Each row of a before or after table is a point. One or more steps were done to the points. Then noise was added and the rows were shuffled. The steps act on columns, c1 being the first. What was done? A step turns or swaps two columns, mirrors them in a line or flattens them onto one, adds a multiple of one to another, or multiplies or shifts one. Angles are multiples of 10 degrees, from the lower column toward the higher: turns from -170 to 170, lines from 10 to 170 but not 90. Use the fewest steps. Two steps may share a column if one is a turn and the other turns, adds or multiplies; they go together, in the order done. Otherwise the lowest column goes first.

Before (11 x 2)
[[ 38 -42]
 [ 31  -1]
 [-28 -11]
 [ 36   3]
 [ 13  27]
 [ 32  -2]
 [  4  35]
 [  8  44]
 [ 46 -19]
 [-24  -4]
 [ 16  27]]
After (11 x 2)
[[ 26 -27]
 [ 46 -16]
 [-11 -31]
 [ 59  10]
 [-20 -29]
 [ 22 -17]
 [ 22 -19]
 [-24 -38]
 [ -9  26]
 [-18  18]
 [ -5 -30]]
Steps: mirror c1 and c2 in the line at 160 degrees

Before (14 x 6)
[[-50  29  -8 -29   0  57]
 [-18 -16   7 -38 -30  12]
 [-38   9 -17  32   3  11]
 [-31 -15  21  17  12  10]
 [-15 -13  -3  41 -15   6]
 [ -4  -8  18 -29 -23 -30]
 [ 18 -26  -5  10 -10  26]
 [-32 -27   1  41 -28  21]
 [ 19  33  15 -31   7  23]
 [ -1  12 -11 -51 -46  12]
 [ 20  37  38   1  38  16]
 [-35  50   8   9  18  42]
 [  2   3  56  10 -28  25]
 [ 14  -9  16 -14  -8  35]]
After (14 x 6)
[[-34  49  -8  -6 -18  44]
 [-36   9  18  29   0  20]
 [-18 -16   2  35  15  21]
 [-35 -27 -10  33  27  32]
 [-49  28   8 -45   2  47]
 [ 18  36 -10 -32 -12   9]
 [ -5  12   0 -53  47  -8]
 [-27 -14 -18  12 -17  12]
 [ 16  -9 -18 -22   5  28]
 [ 14 -24   6   2   7  29]
 [ 19  40 -30  -9 -45  16]
 [ -5  -7 -23 -17  19 -36]
 [-21 -18 -12 -36  28  -1]
 [  0  -1 -58   3  17  25]]
Steps: turn c3 and c5 by -170 degrees; turn c4 and c6 by 20 degrees

Before (10 x 12)
[[ 17  -1   0 -28 -17 -10 -12  17 -19 -26  10  25]
 [ 12  -1 -16   3  17  28  13 -13  12 -18  16  -4]
 [ 11  -2  -5 -16   0  -8  -8 -14  -1  -3  13   8]
 [  0   7  -4  -2   9  -2  18   9  -4  -1   8  17]
 [ 29  11 -14   6 -19  -6 -14 -12  -5  -5 -13  29]
 [ -3  -6  -6   4   3   8  -9  16 -13 -23  17   9]
 [  6   6 -29 -20 -21 -10 -18   3   4  12 -14  18]
 [-10  16  -5  14 -14  -1  19  -3  18 -10  -5  -8]
 [  2  36 -29   1  17   9   8   2 -24  -1   6  13]
 [ -9   0   8 -18 -10  23 -17  -1  -4   1   5  26]]
After (10 x 12)
[[ 16  -1  33 -28   6  15 -12 -10 -17  -6  11  25]
 [ 29  11  47   6  -6 -11 -11  -6  -5  14 -13  28]
 [  9  -3   4 -16  -6 -15  -6  -8  -1  17  14   7]
 [ 13  -2 -22   4 -22 -14  12  29  12   2  16  -3]
 [ -3  -6  -2   4  -7  15 -10   7 -12  -5  16  10]
 [  1  37 -10   0 -33   1   8   9 -25  19   7  13]
 [-10   0  13 -19   9  -1 -14  24  -4  23   6  26]
 [  5   5  58 -19 -20   2 -18 -10   3  31 -16  18]
 [ -9  16  30  14  -1  -2  19  -2  20   9  -6  -7]
 [  2   8 -15  -4  -7   8  18  -3  -4  21   6  18]]
Steps: turn c3 and c5 by 110 degrees; multiply c3 by 2; swap c6 and c8; shift c10 by 20

Before (11 x 20)
[[  7  26  14 -14  11  -1  12   9  -1   3  -1  -5  -1   2   4 -22  11  -6
   20  10]
 [  9   8   7  -3  -9   6  11  -4  17  -4   7 -13  -1  -2  -7 -14  15  -5
   24  -1]
 [ -1 -11  -7  14  -9  -5 -10 -15 -16  -1 -16  12  16   3 -10   4 -10  -6
   -2 -18]
 [  2   9   2  -2   5 -12  29   7  10   5  -7   3  -6  -9  -3 -11  11   4
   13  11]
 [-18  -2 -13  14  -4  13  -7  -9 -19 -13 -28   9  13  -8  -5   0  -9  18
    5 -12]
 [  0  11   9   8   6   2  20   0   3  -3  -5   7  -9  17   4 -22   8  14
    4   1]
 [-10  -7  -5  13  -7   1  -6 -18 -17 -13  -2  19  12 -17   5 -13 -14   7
    3 -13]
 [  6  19 -11  -4 -13   2  22   8   6   1  12  -3   2   9   3 -14   8 -11
   24  13]
 [ 21   9  -2  11 -12   6   2   5  -7  -8  11  -7   3  -7 -15  -8   3  -4
    7  12]
 [ -4 -24   1  17 -17  12  -1 -17 -26  -5 -24  11  20  -8   5  -2  -4   3
    1  -4]
 [ 11  -5   2   2  -8   9   0  13   7   7   9  10  16  -1   2   4   4   3
   10   1]]
After (11 x 20)
[[-18   1 -13  14  -4  13  -7  -9 -19 -10 -28   9  13  -8  -5  -8  -9  18
   12 -12]
 [  9   4   7  -3  -9   6  13  -4  17 -12   7 -13  -1  -2  -7   8  15  -5
   60  -1]
 [ 11  -5   2   2  -8   9  -2  13   7   8  10  10  16  -1   2   1   4   3
   25   1]
 [ 21   8  -2  11 -12   6   5   5  -7 -11  11  -7   3  -7 -15   1   3  -4
   18  12]
 [  7  21  14 -14  11  -1  20   9  -1 -12  -1  -5  -2   2   4  18  11  -6
   50  10]
 [ -4 -22   1  17 -17  12  -9 -17 -26  -6 -24  11  20  -8   5  -2  -3   3
    3  -4]
 [  6  10 -11  -4 -13   2  27   8   6  -9  12  -2   2   9   3  11   8 -11
   60  13]
 [-10  -5  -5  13  -7   1  -8 -18 -17 -18  -2  19  13 -17   5   2 -14   7
    7 -13]
 [  2  -2   2  -2   5 -12  30   7  10  -3  -7   3  -6  -9  -3  12  11   5
   33  11]
 [  0   4   9   8   6   2  22   0   3 -16  -5   7  -9  17   4  15   8  14
   10   1]
 [ -1  -7  -7  14  -9  -5 -13 -15 -16   2 -16  12  16   3 -10  -4 -10  -6
   -5 -18]]
Steps: turn c2 and c7 by 20 degrees; mirror c10 and c16 in the line at 20 degrees; multiply c19 by 2.5

Before (14 x 64)
[[ -5  -5  38   6  25  27   8 -25  19  -3  15  11   1  -7  10   0 -12  14
  -19  14  32   0  -8  -8  -6  40  21 -14   4  31 -39 -27  22  32 -14  12
  -25  13 -11  10  21 -43  -5  -6  -4  44  -2  -2  -1   4 -10 -30  16   5
   -7 -11  19  52  18 -12 -10   2 -10  12]
 [ 37 -25 -24  -6  10   9   6  12   0 -23  27   2  -3   4   6  12   9 -13
    8  -7 -12 -31 -25  42  14  12  -1  20 -15   2  -8  47  26   6 -13   4
  -19  -5 -15  10 -29  17  -7   2  13 -15  16  21  -3 -11  -2  11 -10  -7
    8 -13   8  34   2 -42  -6  -8  17   7]
 [ -5  -9  -5  16 -25 -15 -11   7  10 -17  -8 -41   9  -1 -15  -7  18  -4
    4 -10   4  26  -2  22  17  11  12  20 -20 -23   8  -1   2  13 -35   7
    9  -7 -12   6   7   7   4 -34  34  11  19 -23   1   8  26  -8  12   0
   20 -29   4  53 -25 -18  -3   7 -55   7]
 [  6  -7   3 -12  13  12 -25 -37  16   3 -29  -8 -17   6  -6  16  12  -4
    2  -3   1 -22 -15   0 -32  17 -33  -2   3   6  11  -8  20 -18 -21   3
   -4   5   4 -19   3 -17  -8   7  11  -6  17   9   5   2   6 -14  13  13
    9 -35 -26  25 -20  18  24 -10  18  -4]
 [  9 -24  31  14  16   6   5 -29   0   0   1  -5 -26 -32  -6   4 -12 -10
   11   7 -28   6  -6  15  -6   6  32 -25  12 -28 -22   8  -4   0 -14 -17
   -8 -12  30  -9  29 -23 -13   4 -21   0  -2 -30  -1 -25 -20 -15   0 -36
    8   4  -7   2  31  14 -13  18  22   7]
 [ 33 -31  11   0  22 -17   0 -15 -28  -4 -15  -6 -22  20  14  -8   7  18
    1  10  19   1 -19  -9  -5 -17   8 -36  -5  -3 -10  29   2  19   2  -6
  -49  17 -13  10 -27  -2  -1 -15  10  11 -24  15 -13  42  32  19 -11   0
   -4   2 -25  -8  15 -16  13  14   9 -24]
 [-20  41 -14  11  42 -12  13  -2   5 -18 -26 -17 -15 -16 -12   1   1   8
    0 -12  24 -32  -5  24  -9  26  -7  -7  12  27  22  12   5 -13  -3 -30
    0  -5  17  -8 -29  -5 -13  -3  13  -7  26  14  22  -9  -6 -20  -9  12
   -5 -20 -19   2  17  17  18   0 -10  -2]
 [  7 -19   3  18  17   5 -32  26  -9 -28  20  -6  -1  19  11  -6   5 -11
   16  13  -8 -12 -12 -18 -15  17   9  -8   5 -21 -14  15 -18   7  15  23
   -8   0 -37  -5   9   5   1 -10  14  15 -19  10 -24  20  -1  -6  10 -11
  -17 -24  -7  17  -8   4  -1  -9  -8   3]
 [  8 -17   0  20  -2 -16  -4  -2   1  10 -11  23  -7   1  42   2  12 -25
    3 -22  -8 -25  15  23  23  22  10  21  -7  18  14   9  -8  10 -14 -17
   -9  -2  32   5 -11 -23   5   5  26  13 -10  14  17 -16  -7 -10  12  37
    3 -24 -11  17  -3  24 -22  21  31 -17]
 [ -6  -1   2  -8  -4 -31 -28 -13 -12 -20   3  14  -8 -11  22 -17 -21  -4
   37 -22  26 -15  16 -28   4  31  10  10   4   5  13  16 -29 -25   0   5
  -38   7  22 -17  -4 -18  13   7   1   8 -14  26 -12 -11  -9  10 -21   5
   10  13 -36 -26  -6  -3 -34  -2 -14  14]
 [ 19  -7   3 -15  21 -29 -33  -4  39 -11 -36  20  -3  -6  24 -10  25 -11
  -14  16 -10  10 -21  -2   7  11   8 -30 -17 -25 -17  11  -4  -8  23 -20
    2   6  22 -39 -11 -12 -20 -20  17  -1 -13   6   8 -14 -22  46 -29   7
  -19  -7 -21  17   6  -5 -17  -3 -11  -9]
 [ 29   9  -7   6 -38   2   2  -7  17  -3  39  -8  14  -8   2 -16   9   9
    5  13  14  14  -2 -16   0   9  22  21  35  -1 -10  15  -7 -22 -22   9
   -7   7  29  13 -20 -39  -9  -3  11 -19 -18   6  12 -35   4   0  -9  30
  -44  23 -38  27  -1  13  -2  -3   6  12]
 [ -3  -7   3   9  16  15   0 -37 -11 -14 -25 -19   7  23  16  15  36  11
   -3  16   5 -17 -44   6  -3  25  -2   3   5 -14  -1  -4 -20  29  20   4
   -7  -1 -38  14 -15   5  -6 -12  37   4 -11  -4  33 -21  26  18 -27   5
   -7   7   0   3  11 -11   1 -11  12   3]
 [  0   7 -24   5  34  -3 -18  -2   3 -17  -3  -2  21  16  -4   5  -9  15
    5 -26  10  20 -25 -24  16   6   6 -15  16  12  10   8  10 -15  16   3
   13  -6  10  -1  13  17  13   9  28  12   5   1  14 -21   5   0 -19 -17
  -11 -26 -16  30  29   1  13  36   3 -19]]
After (14 x 64)
[[ -6  -1   1  -7  -4 -31 -28 -13 -12 -20   5  36  -8 -10  21 -17  -4  -4
   37 -23  26 -16  16 -28   3  -7  11   9   4   6  13  17 -29 -25   0   5
  -39   6  22 -17  -4 -17  12   7   0   7 -14  26 -11 -11 -31  10 -21   4
   10  13 -36 -26  -6  -4 -34  -2 -14  15]
 [ 19  -7   3 -15  21 -30 -33  -5  39 -11 -36 -25  -3  -5  24 -10  37 -11
  -14  15  -9  10 -20  -2   8  14   8 -29 -17 -26 -17  11  -4  -8  23 -21
    0   6  23 -39 -11 -12 -20 -21  17   0 -13   6   8 -13 -20  46 -29   7
  -19  -8 -20  17   6  -5 -17  -3 -12  -9]
 [ -4  -8  -4  15 -25 -15 -11   7   9 -17  -8 -45   8  -1 -16  -6 -21  -3
    3 -11   4  26  -2  22  16 -28  12  20 -20 -24   8  -1   1  13 -36   7
    9  -6 -11   6   7   7   5 -34  34  11  19 -23   1   9   3  -8  12   0
   20 -28   4  53 -26 -19  -4   7 -56   7]
 [ 38 -25 -23  -5   9   9   6  12   0 -23  28 -12  -3   3   6  12   8 -13
    8  -5 -12 -31 -26  42  14  -4  -1  21 -15   1  -9  47  26   5 -14   4
  -20  -5 -15  11 -29  17  -8   2  13 -16  15  22  -2 -11 -11  11 -10  -7
    8 -13   8  34   2 -42  -6  -8  17   6]
 [  7 -19   2  18  17   5 -32  26  -9 -28  20 -10  -1  20  11  -5  -1 -11
   15  13  -8 -12 -12 -18 -15  -7   9  -8   6 -21 -14  15 -18   7  15  23
   -9   0 -37  -5   9   5   2 -10  14  14 -18  10 -25  20 -16  -7  10 -11
  -18 -25  -7  17  -8   4   0  -9  -9   3]
 [  6  -8   3 -12  12  11 -25 -37  15   2 -28 -21 -17   6  -7  16   3  -4
    2  -3   1 -22 -15   1 -33 -14 -33  -2   3   7  11  -8  20 -19 -21   3
   -4   4   4 -19   3 -17  -8   7  11  -7  17   8   5   1 -11 -14  13  13
    9 -35 -25  26 -20  18  24 -10  18  -4]
 [  8 -17   0  20  -2 -16  -4  -1   1   9 -11  -6  -7   1  42   2  30 -25
    3 -23  -9 -26  15  23  23  -5  10  21  -7  19  13   9  -8  10 -15 -17
  -10  -2  32   5 -11 -24   5   6  25  12 -10  14  17 -17 -22  -9  12  37
    3 -24 -12  17  -3  24 -23  21  31 -16]
 [ 34 -30  11   0  22 -17   0 -15 -27  -3 -15 -13 -21  20  14  -8   0  18
    1   9  18   2 -18  -8  -5 -20   7 -35  -5  -3 -11  28   3  18   1  -6
  -49  17 -12  10 -26  -1  -1 -15  10  11 -24  15 -13  42  29  19 -11   0
   -4   2 -25  -8  15 -16  13  14   9 -24]
 [ -4  -5  38   7  25  26   8 -24  19  -4  15  23   1  -6  11   0   0  14
  -19  14  31  -1  -8  -8  -6 -11  21 -14   5  31 -39 -27  22  31 -14  12
  -26  14 -11  11  21 -43  -5  -6  -4  44  -2  -3  -1   4 -39 -31  16   6
   -7 -11  20  52  17 -11  -9   3 -10  12]
 [ -4  -7   2   8  15  14  -1 -38 -11 -13 -25 -61   7  23  17  16  12  11
   -3  16   5 -18 -44   6  -3 -35  -2   3   4 -15  -1  -4 -19  29  21   4
   -8  -1 -37  14 -15   5  -6 -12  37   4 -11  -4  32 -20  -9  18 -27   5
   -6   7   0   3  11 -11   1 -11  12   3]
 [  0   6 -24   5  33  -4 -18  -3   3 -17  -2  11  21  16  -4   4  -9  15
    4 -25  10  20 -24 -24  17  -8   7 -15  16  12  10   8  10 -15  16   3
   12  -6  10  -2  13  16  14   9  28  12   5   1  14 -20  -3  -1 -19 -17
  -11 -26 -16  30  29   2  13  35   4 -19]
 [ 30   8  -8   6 -38   2   2  -7  16  -3  39 -17  14  -9   2 -16   1   8
    5  13  14  14  -2 -16   0  -8  22  21  36  -1  -9  15  -7 -21 -22  10
   -7   7  29  14 -20 -39  -9  -3  11 -20 -18   6  13 -34  -6   1  -9  30
  -44  23 -39  26   0  13  -1  -3   6  13]
 [-20  41 -14  10  42 -12  13  -2   4 -18 -26  -9 -15 -16 -12   0 -14   8
    0 -11  24 -32  -4  25  -8  -8  -8  -7  12  27  21  10   5 -12  -3 -31
    0  -6  18  -8 -28  -5 -13  -2  14  -6  27  14  22  -9 -26 -20  -8  12
   -5 -20 -19   2  16  17  18   1  -9  -2]
 [ 10 -24  32  15  16   6   6 -30   0   0   1  14 -26 -32  -6   4 -15 -10
   12   8 -28   7  -7  15  -5  15  32 -26  13 -28 -23   8  -5  -1 -13 -17
   -8 -11  30  -9  28 -23 -13   4 -21  -1  -2 -29  -1 -25 -16 -14   0 -37
    8   4  -7   3  32  14 -13  17  21   7]]
Steps: multiply c17 by 1.6; turn c12 and c17 by 60 degrees; mirror c26 and c51 in the line at 120 degrees

Before (9 x 64)
[[-12   8 -16   7 -34 -17  17   1  23 -31 -11  -5 -11  20  17 -14   8  31
   14  15 -11  13  12 -22 -19 -20  20 -26 -23 -10  15 -25 -14 -17  24  12
    8   4  19 -26   4   0  -6  -5 -16 -23 -14 -20 -14  -4  -6  28   5  -9
   18 -12   5  17   8  16 -18 -24 -12   6]
 [ -1  19  35 -13  -6  -1   3  15 -17 -11   7  -1  12  -9 -10  -4  14  17
   13 -18  -8   6 -13   3  -9   5   8  -2   4  12  19 -17   3  23 -10 -12
    4  16 -10   4  11  10  16  28   8   7   0 -19  17  24   8 -11 -15  24
  -20  -1  -3 -13   8  19   7  -1  24   4]
 [  7   1   0   7  -8  -3   7  -1   7 -13 -13   0   9   5  14   3  15   9
    9  14 -25   9  15  -5  -7  -1  -1  13  -9  -7  -5 -23  15  -8  10 -11
    6 -11   1   3   8  -4 -19  -4 -11  -3 -17 -15 -19  -8  12  24  -5  -3
   13   2  -5  12   3  -5 -15 -13   4 -10]
 [ 18 -16  -2   8   7  16  17 -12   6   3  -9  -6  12  17  22 -12   9   1
   -5  11 -13  14  -7   5  -3   2  14   0  -7   5   6   0   2  -5 -20   0
   -6  -7  -1   7 -26 -11  -5  -9 -18 -10  -9  -4 -16 -28  16  -7 -14 -12
   -6  13  23  17  -6  -8  -6  -1   3  -8]
 [ 17  24  41 -22 -10   0   7  14   0   0  -1  -1   7   3  -7   2  -2  26
    3 -13   3  -2  -8   8  -7  -2  24   2   2  10  19 -15  -6  15 -18 -13
   14   8   1   2  -8  22  11  16  11   4  10  13  21   9  -1  -2   2  24
  -16   8 -22   1  25   7  -1   9  21   0]
 [ -7 -17   0   9  -1  10  -6 -19  -1   0 -11  -4   7  -9  15  14 -11   9
  -11  -5  -7   8 -15   7   9  -5  16  -2  -6   3  -5  -6  16   2  -1   2
  -17 -18 -10   3  -5   8   0 -12   8   2  -3  13  -1  -1  25   2   5   5
  -14   9  27  -3   4  -8 -20 -10  14 -11]
 [ -2  -1  -2   9   2  18  -6 -13  -8   6  -5  -6   8  -1  25  14 -21   4
  -18  15  -2   5  -7   3  12  -1   2 -12  -4   1  11   3   3  -1 -18   5
  -17  -8 -10   3 -13  -2  -7  -1  10   3   9   7 -15 -10  15  -7  -6  -7
    0  14  10   6   7  -4 -10 -10  10 -15]
 [ 11  20  24 -10  -6  10   2  -2   1 -13   4 -14   9  -8 -19  17   9 -10
   12 -12 -10  -4  22  -4   8   4  14   2  -7  31  15   0   1  13 -18  -5
  -11  14   1  -3   5  16  10  19  17  -6  12 -18   6   8  12  -6 -15  16
   -6   4  -5 -15   8   5  15  19   7  13]
 [  3  -9  10   6   6   7  13 -21 -14  15 -19  -1  10   0  10   9  -8   7
   -9  -2  -7  12 -18  -2  15   3  -5   0  -9   6   1 -10   1  10 -14   1
   -1   8   2  10 -12   2 -16 -18  -2  -6  -5   9 -10  -7  13   1  11  -3
  -21  -4  19  -5  -3 -11   7   4   4 -15]]
After (9 x 64)
[[ 15   1   0   7  -8  -3   7  -1   7 -12 -14  -1   9   5  14   3   7   9
    9  13  24   9  16  -5  -7  -1  -1  12  -9  -7  -5 -23  15  -8  10 -11
    9 -11   1   4   8  -4 -19  -4 -11  -3 -17 -15 -20  -8  12 -25  -5  -3
   13   1  -5  12   3  -6 -15 -13   4 -11]
 [ -8  -9  10   6   6   7  13 -21 -14  15 -19  -1  10   0  10   9   4   7
   -9  -3   8  12 -18  -1  15   3  -5   0  -9   6   1 -10   1  10 -14   0
   12   8   2  22 -12   2 -15 -18  -2  -6  -5   8  -9  -7  13  -1  11  -4
  -21  -4  19  -5  -3 -11   6   4   4 -15]
 [-11 -17  -1   9  -1  10  -7 -19  -1   0 -10  -4   7 -10  15  14  -7   8
  -11  -5   5   7 -14  -7   9  -5  16  -2  -6   3  -5  -6  16   2  -1   3
  -11 -18 -10  15  -5   7  -1 -12   8   2  -3  13  -1  -1  25  -1   5   5
  -14   8  27  -3   4  -8 -20 -11  14 -11]
 [  9  20  24 -10  -6  10   2  -2   1 -13   4 -14   8  -8 -19  17  11 -10
   12 -13  10  -5  22   0   8   4  14   2  -6  31  15   0   1  13 -18  -6
  -14  14   1  -1   5  16  10  19  17  -6  13 -18   6   9  12   5 -15  17
   -6   4  -5 -15   8   6  16  19   7  13]
 [  8   8 -16   7 -34 -17  17   1  24 -31 -11  -5 -11  20  17 -14 -12  30
   14  15  15  12  12  11 -18 -21  20 -26 -24 -10  15 -25 -13 -17  24  12
  -26   4  19 -60   4   0  -6  -5 -16 -23 -14 -20 -14  -4  -6 -28   4  -9
   18 -12   5  17   8  16 -18 -24 -11   6]
 [ -2  24  41 -22 -10   0   7  14   0   0  -1  -1   7   3  -7   2  17  26
    4 -13  -5  -2  -7  -4  -7  -2  24   2   2  10  18 -15  -6  15 -18 -13
   15   8   1  -3  -8  22  11  16  11   4  10  13  21   9  -1   2   2  24
  -16   8 -22   0  25   7  -2   9  21   0]
 [ 14  19  35 -12  -6  -1   3  15 -17 -11   7  -1  12  -9 -10  -4  -1  17
   13 -18   7   6 -13  -5  -9   5   8  -2   4  12  19 -17   2  23 -10 -12
    8  16 -10   6  11  10  16  28   8   7   0 -19  17  24   8  11 -15  24
  -20   0  -3 -13   8  19   7  -1  24   3]
 [-21  -1  -2   9   2  18  -6 -13  -8   7  -5  -6   8  -1  25  14  -2   4
  -17  15   2   5  -7  -3  12  -1   2 -12  -3   1  11   3   3  -1 -18   5
  -11  -8 -10  16 -12  -2  -7  -1  10   3   9   7 -15 -10  15   7  -6  -7
    0  13  10   6   7  -4 -10 -10  10 -15]
 [  9 -16  -2   8   7  16  17 -12   6   3  -9  -6  12  17  22 -12  18   1
   -5  11  11  14  -7  -8  -3   2  14   0  -6   5   6   0   2  -5 -20   0
    4  -7  -1  18 -26 -11  -5  -9 -18 -10  -9  -4 -17 -28  15   7 -14 -12
   -6  13  23  16  -6  -8  -6  -1   2  -8]]
Steps: swap c1 and c17; multiply c24 by 0.7; turn c21 and c24 by 160 degrees; multiply c40 by 2.5; turn c37 and c40 by -30 degrees; multiply c52 by -1
